Rows are points. Two turns around zero, p and q, are shown by what they do to some points. Where does a point land after both, in the order given? Backwards means that the second turn is done in reverse. Each puzzle has new turns, and all numbers are rounded.
(in the rows, 128 means zero)

Turn p:
[156  98 119] => [168 119 135]
[186  96 184] => [185 181 166]
[ 57 147 109] => [ 61  92 127]
[ 96 154 127] => [ 88 126 119]
[144 146 102] => [136 123  94]
Turn q:
[166 158 167] => [ 70 141 147]
[113 147 167] => [ 96  95 132]
[113  61  74] => [214 141 135]
[120 145 104] => [132 135  99]
Where do these land?
q, then p: [111  91 124] => [163 148 136]
p, then q: [132 125 182] => [ 78 110 118]
q, then p: [ 86 130 159] => [150 100 167]
p, then q: [107 171 168] => [112  92  80]
p, then q: [172 121  62] => [168 195 145]
p, then q: [160 129  72] => [165 180 136]

Turn p:
[129 140 106 101] => [123 107 112 103]
[154 112 177 112] => [157 119 107 175]
[177 142 137 131] => [144 152  85 134]
[ 31 152 105 171] => [120 135 227  79]
[147  95 115 124] => [ 98 126 110 147]
Turn q:
[184 112 145 125] => [132  85 151  92]
[162 140 144 177] => [142 127 188 119]
[ 91 165 133 101] => [ 94 170 103 128]
[ 98 172  93 145] => [147 190 122 136]
[100  65  79 120] => [171  99  76 171]
[134 113 175 100] => [ 82  95 128 122]
Where do these land?
q, then p: [127 178 128 122] => [161 108 128  96]
q, then p: [128 110 175 108] => [109 108 172 144]
q, then p: [181  74 132 168] => [119 131 104 210]
p, then q: [ 91 131 182  99] => [135  69 168 123]
p, then q: [117 156  63 112] => [101 122  60 127]
q, then p: [124 120  89 159] => [135 163  93 133]

Turn p:
[171  89 169 115 136 159] => [142  73 146 159 119 169]
[103 132  95 166 145 123] => [113 166 124 112 167 131]
[162 143 152 135  91 156] => [139 121  95 160  94 155]
[131 107 177 160 106 104] => [ 77 125 142 140  94 158]
[ 75 131  94 124 120 128] => [130 149 116  73 140 113]
[ 59 149 131 147 182 112] => [128 189 184  89 146 122]
[195 146  78  48 116 115] => [168  72  89 165 136  48]
Turn q:
[118 161 176 122 170 121] => [ 97 108 163 130 135  76]
[165 134 197 144 111 104] => [158  87 127 176 129  79]
[ 80 106  94 106 105 152] => [125 142  97  70 115 155]
[152 115 109 105 103 189] => [170 165 134 109  81 142]
[141 220 163 154 156 109] => [ 64 125 152 190 115  74]
[ 74  74  56 170 125 131] => [108 111 104  89 138 228]
[118 127  88 123 113 110] => [118 150  99 125 143 153]
[176  83 129  96 129 150] => [196 149 152 119 133 132]
[129 132 138 131 139  85] => [117 116 123 146 165 115]
Where do these land?
q, then p backwards: [ 70  80 110 150 107 140] => [104  77 128 128  84 172]
q, then p: [125 167 185 117  98  91] => [ 60 137 131 120 161  91]
q, then p backwards: [137  86 152 115 153 115] => [123 109 109 100 168 145]
p, then q: [126 145 115  96 114 139] => [147 150 116 147 148 135]
q, then p backwards: [154 162 133 185 155 175] => [150 126 211 129 137 102]
q, then p: [154  54 121 137 110  99] => [157  96 129 177 179 153]
q, then p: [149 225 117 143 173 121] => [ 88 213 151  94  89 146]
p, then q: [109 106  90  81 113 144] => [164 161 133 113 176 133]

Turn p:
[ 59 146 137 144 153 151] => [ 64  93 112 134 130  96]
[140 137 139 133  65 118] => [116 159 145 106 111 176]
[165 140  62 147 131 121] => [181 115 104  80 106 124]
[145  92 123 145 153 122] => [160  98 125 146 143 136]
[154 150 155 126 128 130] => [132 152 126 152 101 132]
[169  88 130  93 132 144] => [170 158 120 148 168 136]
[ 64 143 150 109 134 110] => [ 72 121 163 131 135  96]
Turn q:
[145 103 140 113 132  31] => [160  99 139 136 168  44]
[107 180  84 146 105 137] => [153 134  78 157  91 155]
[133 116 126 149  87 177] => [139 118 135  94 107 182]
[150 134  86  73 146 138] => [102 155  73 102 147 113]
[ 97 106 150 147 124 139] => [117 101 157 141 129 152]
[122 149 168 125 137 149] => [101 139 154 132  95 127]
[170 132 133 142 148 141] => [138 171 146 112 132 128]
[ 99 105 137 127 146 112] => [112 107 141 151 152 123]
Where do these land?
q, then p: [120 146  66 110 130 152] => [137 119  86  77 131 103]
p, then q: [125  80 130 109 107 107] => [ 92 162 161 129 128 124]
q, then p: [105  84 172 139 113 108] => [126 115 150 182 161 150]
p, then q backwards: [154 145 110 131 118 174] => [144 155  83 112 121 141]
p, then q: [178 176 115 140 103 131] => [149 126  87  88  83 130]
p, then q: [115 123 157 164 154 110] => [144  99 163 124 144 156]
p, then q backwards: [111  72 144 133 136  90] => [102  77 148 163 134 113]
q, then p: [107 174  91 102 117 152] => [122 122 104  60 134 134]
q, then p: [138 151 168 124 174 127] => [ 87 122 158 134  87 128]

Turn p:
[121 113 122 140 124 116 130 126] => [132 115 137 133 140 126 133 115]
[116 117 149 134 122 135 121 127] => [130 115 143 131 122 117 137 143]
[131 131 122 140 140 137 106 116] => [136 139 140 142 135 124 108 136]
[150 121 148 132 127 121 139 128] => [133 130 134 111 138 143 145 139]
[131 118 116 145 119 149 129 126] => [128 131 140 155 125 139 135 126]
[124 121 123 141 141 132 125 154] => [125 107 119 143 136 140 119 137]
[121 184 123 143 127 122 137 126] => [122 158  89 139 146 103 133 134]
[128 116 121  31 123 129 140 121] => [108 132 125  69  60 136 113  95]
[124 138 130 134 142 117 141 120] => [115 134 124 121 147 121 128 127]
[134 121 125 140 117 120 111 136] => [152 119 129 136 132 130 128 127]
Turn q:
[112 124 136 145 158 123 169 110] => [124 162 146 156 154 111 128 110]
[135 133 125 125 116 150 113 156] => [133 119 142 103 108 140 129 144]
[113 118 137 110 135 121 153 112] => [132 153 116 131 155 127 122 117]
[133 123 126 143  99 145 104 129] => [120 123 118 120  96 132 145 147]
[159 143 123 123 101 146 113 141] => [133 105 129  98 103 141 149 125]
[148 114 127 119 138 124 114 137] => [110 110 129 121 132 144 118 126]
[113 130 118 116 145 103 140 138] => [141 121 133 137 159 120 111 132]
[115 109 128 126 134  93 144 136] => [118 127 122 134 165 109 118 139]
[132 153 152 149 114 140 110 110] => [129 133 120 128  84 110 133 112]
[112 114 120 107 148 118 125 139] => [131 127 128 132 151 140 101 141]
[135 147 116 145 119 146 123 100] => [139 130 125 147 101 133 153 115]
Where do these land?
q, then p backwards: [ 98 123 129 132 118 115 126 122] => [124 157 134 138 129 132 114 132]
p, then q: [128 129 149 137 138 143 119 123] => [125 124 142 111 127 114 115 137]
q, then p: [127 115 142 125 115 125  99 131] => [137 113 120 141 107 123 121 110]
p, then q backwards: [131 144  89 125 134 121 135 118] => [127 125 151 113 147 125 137  99]
q, then p backwards: [135 117 129 145 118 141 125 123] => [126 130 136 122 120 146 145 127]
p, then q: [111  89 135 127 129 124 128 153] => [ 93 151 117 121 138 141 129 146]
p, then q: [132 123 139 135 144  93 137 140] => [122 129 134 135 150 158 108 124]
p, then q: [132 136 141 131 104 134 131 129] => [133 127 137 118 141 118 147 123]
q, then p: [153 160  93  94 154 123 164  97] => [107 175 179 125 156 156 123 141]
p, then q backwards: [132 144 135 130 126 161 116 144] => [102 117 117 141 122 138 105 120]

Turn p:
[137 127 133 112 156 122 146 132 126] => [144 130 101 135 134 108 130 135 125]
[ 95 144 145 148  94 147 117 115 106] => [112 143 152 130 119 165 137  95 103]
[139 131 110 119 128 154 162 129 143] => [111 119  96 121 145 122 105 114 139]
[134 129 129 116 117 102 135 142 139] => [116 123 122 138 119 117 147 139 148]
[116 126 123 124 145 140 136 139 149] => [128 117 115 124 158 130 131 134 128]
[146 128 125 143 133 123 124 159 150] => [121 113 119 130 129 140 123 165 140]
[111 140 118 143 110 102 109 113  76] => [120 132 165 130  86 118 139 114  90]
[142 118 140 113 134 165 143 132 131] => [141 137  95 112 138 141 114 116 139]
[128 146 129 132 126 102  87 108 119] => [128 154 171 133 116 116 134 144 119]
[127 111 118 120 127 118 109 134 132] => [135 119 142 112 126 121 139 138 139]
[132 109 138 136 139 133 140 106 136] => [152 123 128 142 138 129 113 115 137]
Turn q:
[133 129 123 124 125 107 225 110 139] => [ 69 135 118 146 157  91 116  67 106]
[115 143 129 116 136 120 112 148 117] => [153 125 129 128 122 129 155 128 121]
[139 110 132 114 144 133 108 121 122] => [131 100 138 132 120 139 126 138 143]
[113 132  97 133 134 131 112 120 121] => [144 130 125 128 157 131 137 144 141]
[157 137 131 142 119 131 125 125 124] => [117 135 122 143 117 131 117 149 117]
[112 132 136 134 123 122 118 111 118] => [145 123 109 120 130 121 119 130 131]
[125 103 140 136 131 126 119 155 125] => [124 120 148 101 112 125 137 138 124]
[136 132 122 136 136 121 113 118 158] => [140 141 147 143 127 121 111 135 143]
[140 131 134 116  87 140 117 134 129] => [116 148 106 126 101 146 135 135 140]
[110 129 136 129 146 149 131 137 126] => [140 121 139 113 137 147 127 116 115]
Where do these land?
q, then p: [108 139 105 143 137 107 109 130 137] => [130 135 108 149 120 115 123 161 134]
p, then q: [ 98 148 137 136 143 107 117 130 115] => [117 114 113 118 132 120 130 127  87]
q, then p: [132 110 144 125 109 128 124 138 125] => [112 127 129 118 129 128 145 113 141]
p, then q: [133 134 138 129 132 165 128 119 153] => [154 124 147 146 140 154 123 132 131]
q, then p: [101 135 115 144 133 123 123 136 104] => [138 125 100 122 119 100 125 138 123]
p, then q backwards: [151  99 141  94 133 145 139 147 127] => [ 92 126 134 115  97 124 104 111 116]
q, then p: [130 106 128 125 124 136 143 135 125] => [133 128 129 124 143 127 145 111 126]
p, then q: [114 107 139 124 130 112 113 134 109] => [ 94 125 117 134 114 127 124 120 118]
p, then q backwards: [146 120 148 130 128 125 140 152 130] => [135 135 130 114 110 133 105 117 113]
q, then p: [136 128 124 132 136 146 152  87 154] => [145 141 168 124 154 138 119 144 112]
p, then q backwards: [131 155 104 149 133 108 103 115 108] => [159 124 141 162 143 116 135 151 140]
p, then q backwards: [156 154 113 106  98 134 144 113 149] => [139 105 117 127  92 121 152 105 156]

Turn p:
[130 151  89  99 147 154 155 147 198 143 157] => [144 166  95 174 135 123 169 139 121 112 190]
[123 123 129 136  99  96  99 119  96 101 162] => [129  86 158 126 118 128 137  97 113 105  94]
[107 122 216 131 159  90  97 138 103  76 179] => [ 84 133 169 115 124 157 139 150  97  61  45]
[138 149  91 154 208 151 105 147 176 148  83] => [ 96 200  56 153 141 115  89 105 121 142 152]
[157 116 151 171  90 138 156 117 106  84 184] => [175 112 185 139 149  86 143 142 113 114  78]
[ 72 118 147 158 162 152 142  92 106 150 136] => [ 96 105 114 164 160 138 106 165 169 133  95]
[141 167 100 132  94 135 114 178  86 140  77] => [150 125 133  75 165 148  95  74 123 150 164]
[136 141 114 122 123 145 167 162 162 145  93] => [156 169 104 111 145 132 142 135 142 152 166]
[153 126 125  95 151 144 114  40 118 171 118] => [ 89  91 128 164  87 117  91 169 111 175 158]
[143 139 102 132 162  96 164  99 145 138 146] => [ 98 128 109 154 135  95 171 135 109 156 132]
[160  87 115 111  78 111 114 156  88 144 127] => [156  82 138  66 107 103 121 112 128 112 145]
[ 90 100 113  62  97 135 131 143 136  95  75] => [130 146 156 100  82 163 141 107 196 127 168]
[113 126 173 161  94 117 105 126 143 128 125] => [161 123 120 122 115 162 119 133 121 127  76]
Turn q:
[113 159 157 119 186 115 114 200 126  85 169] => [191 120 117 141  78 162 126 148  62  97 158]
[149 154 178 144 120 137 131 131 155 136  92] => [160 134  89 107 154 125 156 123 130 166 136]
[108 114 155 132 132  91 134 112 133 155  91] => [ 90 125  92 124 143 117 171 126 120 127 134]
[111 108 125 119 155 152 113 159 140  31 169] => [168 131 156 142  74 191 100  75 101 104 141]
[ 84 129  77 129  52 108 155 133 134 165 164] => [103 122 180 123 139 111 148 154 133 101  35]
[155 149 111 182 138 120 100 109 112 125  85] => [138 161  97 120 109  76 130 117 171 128 150]
[149  95 119 126 131 166 155 121  92 145  88] => [ 82 129 117  96 122 135  95 139 156 167 139]
[114 130 185 132 146 130  85 157 122 109 184] => [169 132 134 125 130 128 114 109  46 108 151]
[127 106  75  71  58 108 121 131 142 161 143] => [ 90 130 156 184 159 129 113 147 135 132  47]
[168 128 137 135 135 113 159  94 117 131 124] => [124  90 104 116 148 115 116 124 161 124 143]
[ 87 156  95  86  79 121 139  91 114 164 130] => [ 92 151 161 135 180 134 142 169 153  96  90]
[171 108 123 160 203 176 130 100 148 130  96] => [128 112 132 122 100 113 125 107 167 187 210]
Where do these land?
p, then q: [174 141 131 116  74 137 114 161 168 133 121] => [156 112 119 132 162 117  56 144 149 124 119]
p, then q: [133 111 150 160 168 110 160 120 138  81 143] => [133 138  77 110 116 142 182 154 145 115 128]
p, then q: [ 94 165 116 166 151 126  71 114  82 169  76] => [ 75 190 187 159 127  98 134 116 125 145 175]
q, then p: [106 150 170 154 130 127 120  80 101 158 155] => [ 62 135 159 123 126 123 168 137 112  99 125]
q, then p: [153  79 164 111 156  67 135 158 159 135  70] => [144  71  92 151 160  79 135  98 192 150 144]
q, then p: [120 105 100 160 107 135 158 149 109 124 150] => [139 125 143  97  83 164 122 127 147 136 131]
p, then q: [124 178  86 124 137 153  83 159 166 101 167] => [165 129 148  87 125 104 101  92 168  77 165]
q, then p: [137 117 146  78 103 176 143 128 137 171 167] => [ 87 135  98  96 140 137  72 168 131  97 124]
p, then q: [ 97 110 154  95  96  67 127 128  82 131  93] => [ 79 130 149 133 169 191 133 124 113 173 113]
p, then q backwards: [153 106 118 174 153 152  82  87  93 118 101] => [184  75  96 136  96 137 103 138  96 135 151]
p, then q: [166 168  69 172 161  92 164 155  91  90 152] => [ 86  86  99 121 139 121 163 149 143  57 197]
q, then p backwards: [116 133 118  90 121 144 166 124 162 133 104] => [ 78 150 150 119 118 117 159 108 126 129 117]
q, then p: [119 110 118 124 134 133 154  68 148 161 166] => [ 97 142 117 126 110 130 145 179 153 103  82]
q, then p: [101 120 153  69 101 174 117 162 157  87 127] => [134 133 145 146 169 133  45 161 122 150 154]

Turn p:
[155 131 164  99 168 170 179 135 175 145 112 105] => [155 146 136 145 106 149 142 128 187  81 176  87]
[ 80 131  82  92 120  84  95 134 152  95 111 121] => [125 148  90 169 110 125 117 116  49 147 119 119]
[167 139 104 136  90 109 121  72 132 134 181 149] => [137 131 115 121 128 129 137 200 134 136  86 184]
[175 119 122 131 121 108  83 143 129 148 121 138] => [107 156 107 105 134 141 102 143 147 171 122 129]
[160 101 162 163  86  90 142 167 106  81  90 152] => [ 72  65 137 103  94 104  92 147 132 168 149 106]
[116  84 108  79  84 116 184 103  72 110  87 118] => [132  65  81  97  57 126 174  98 105 126 132 142]
[112 133  80  87 131 130 101 153 124  86 122 161] => [ 80 159 101 156 105 116 117 100  90 122 125 153]
[ 74  98 140 172 118 162 132  75 151 139 138 152] => [153  79 162 140 156 180 112 128 112  89  95 147]
[ 89 162  98 148 180 105 177 138  84 174  89  89] => [162 146 141  62 155 106 177  98  77 105 167  89]
[130  72 169  98 158 172 149 152 137 114 182 124] => [113  96 101 181 156 127 140 103 198  92 141 125]
[169 152 154 155 140 144 101 107 131 101 123 112] => [127 147 159 121 116 109 107 146 163 128  86 103]
[119 194 186 129 166 111  97 157 153 181 132 135] => [131 187 191 151 173 148 149 135 141 170 159  95]
[117 150  95 173 101 164 104 128 117 156 175 108] => [171 141 145 113 174 102 100 122 129 128 109 185]
Turn q:
[100 185 120 148  69  83 156  80 139 102 104 146] => [176 135  62 138  97 122 169  83  89 125  98  98]
[ 94 189 146 139  93 111 118  87 200  63 110  96] => [190  96 131 138 156  99 183  62  74 127  91  93]
[138 112 105 136 106 110 102 165 133 168 109 115] => [104 119 127 125  98  98 110  97 147 134 156 160]
[ 97  80 174 102 162 152  85 106  95 158 164 146] => [120 144 171  85 145 190 139 147 191 111 154 116]
[170 167 144 111 126 128 155 171 105 175 131 116] => [ 48 118 100 145 126 124 134 142 125 164 135 130]
[155  68 161 144 171 166 120 106 133 153 122 155] => [101 135 164  78 136 148 120 171 137  71 121 153]
[142 179  96 119  77 134 108  92 151  77 135 140] => [192  98  75 115 160 117 139 107  96 155 116 130]
[126  77 140  94 188 143 112 161  99 125  94 155] => [ 99 187 163 127 163 145  88 145 141  97 167 141]
[124 103 113 108 101 146 177 165 132 143 139 118] => [108 109 122 137 105  99  89 154 132 134 148  87]
[127 167  84 127 103  94 140  59 148  77 103  65] => [200 127 133 131 103 110 161 101  44 178 114 125]
[137  66 170 159 163 153 108 164  68 125 151 136] => [ 92 129 170 135 133 197  72 146 170 100 118 148]
[141 119 126 127 154  92 137 148 139 137 174 151] => [116 152 129 129 130 107 122 147 175 145  90 130]
[113 154  85 150 153 153 145 161 121 161 129 124] => [118 114 120 183 113 109 141 163 142 123 156 152]
Where do these land?
p, then q: [115 139 225 134 149  98 149 140  80 153  93 122] => [ 81 111 194 100  88 124 154 158 119 135 121  58]
p, then q: [125 175 142 142 132 115  94 126 105 118 182 120] => [ 82 174 125 153 116 118 161 111 126 106 106 138]
q, then p: [ 93 187 143 121  86 112 128 176 102 150 116 126] => [188 107 119 111 162 130 115 149  93  85  99 149]
p, then q: [153  63 179  85 121 164 132 108 101 143 130 148] => [165  99 142  92 118  73 126 160 111  70 144 100]
q, then p: [151 149  86 111 117 111 132 160 129 126 133  98] => [133 130 122  98 172 154 134 146 111 159 130 140]
q, then p backwards: [ 96 118 120 115 211 122 148 144 125 143 146 175] => [178 176 142 118 174 138 127 122 169 133 179 137]
q, then p backwards: [145 114 146 132 117 178 128  92 156 141 150 101] => [123 118 146 174 115 105 170  98 103 133 115 140]
q, then p backwards: [141 136  65 110  98 165 167  77  84 108 110 116] => [116 125  84 122  78  64 152 121 180 151  99 110]
p, then q: [148 137 131 106 156 158 104 140 161 122  99 169] => [158  78 120 150 154 142 165 107 127 113 136 114]
p, then q: [ 92 142  52 143 134  50 206 126 157  72 143 149] => [141 164 113 206 102 183  34 118 165 176 118 125]
p, then q: [124 123 126 150 119 159 100 149 121  99 153  98] => [140 158 140 105 126 121 148  94 128 119 109 166]
q, then p: [167  65 111 196 100 127 125  83 163 138 132 127] => [ 74 105  98 142  49 156 118 118 133 179 126 142]
p, then q: [113 117 139 119 123 105  51 143 182 151  77 114] => [109  65 137 123 119 160 175 133 124 141 177 185]
